Rows are points. The last column is the point's height on a tilted bowl or saddle (a function of degree 2), plus a little noise. Count its main directions that bend up, bend down and stay straight.
In the rows, 128 means zero.

Points:
[[121 137 157 144]
 [ 37 114 139 183]
 [164 150 119 133]
 [127 165 158 144]
 [ 80 131 106 149]
 [166 122 123 137]
 [148 110 175 155]
 [107 106 128 146]
 [ 92  53 110 178]
 [131 105  67 160]
 [131 210 246 249]
 [117 202 136 145]
 [131 230 106 152]
 [109 115  57 165]
 [ 93  91 112 156]]
Directions: 3 up, 0 down, 0 straight

Points, 23 rows:
[[183 150  99 182 212]
 [120 134 152 113 118]
 [152 127 177 132 108]
 [ 86 116 102 133 163]
 [156 171 121 149 151]
 [159 125  97 128 143]
 [ 67 208 130 113 142]
 [162 103 100 154 170]
 [165  90  86 109 110]
 [144  74 142 121  98]
 [217  88 154  86 124]
 [122 104 177 147 110]
 [ 76 102  95 119 161]
 [203 135  64 133 171]
 [136 149 185  47 109]
 [ 84 135 181 137 115]
 [ 99 152 112 225 249]
 [166  95  89  52  84]
 [117 109 152 110 109]
 [ 10  55 223 196 189]
 [ 62  86  72 122 170]
 [131 177 144  61 139]
 [173 109 165 124 119]]
Directions: 2 up, 2 down, 0 straight

Points, 41 rows:
[[ 97 105 132 171 169 185 136]
 [129 131 109 110 145  66  95]
 [150 119 114 137 115  87 108]
 [119 130 123 106 183  47  98]
 [ 73 110 180  92  60  99  41]
 [135 152 101 140 177 136 104]
 [172 132 113 142 124 114 119]
 [163 141  71 136 160 127  92]
 [ 74  87 158 116 125 185 138]
 [120 137  93 104  99 166 135]
 [161 163 144 100 202 149 114]
 [133 152 177 124 124 157 132]
 [ 46  89 111  76  71 180  88]
 [182 184 136 160  68 124 109]
 [121 107 122 105 198 139 123]
 [ 92 143 139  66  90 104  54]
 [143 164  83 164 146  77  79]
 [188 126 135 131 123 150 142]
 [153 111 123 173 135 138 131]
 [125 119  96  46 130 191  94]
 [204 168 199 141 113 134  90]
 [179 109 166 163 134 101 104]
 [166  67 116 146 113 119 108]
 [165 138 188 103  88 114  99]
 [145 147 186 117 173 140 120]
 [188  53 227 148  92 227 157]
 [134 132 225  65 105 141  71]
 [117 163 141   7 108 129   7]
 [127  95 159 156 135 118 121]
 [102  91 169 108 124 172 138]
 [ 95  97  91 121  85  54  60]
 [136 176 146  88 122 124  92]
 [114 120 113  94 147 173 126]
 [111 191 150 167 145  74  61]
 [136 185 174 111 133 126  86]
 [144 131 156 186  58 117 122]
 [126 159 134  68 161 173 101]
 [145  67 105  88 136 134 107]
 [147  97  96 163 196 141 107]
 [142 147 196 108 100 150 117]
 [ 70 189 107 109  82 127  80]]
Directions: 1 up, 4 down, 1 straight
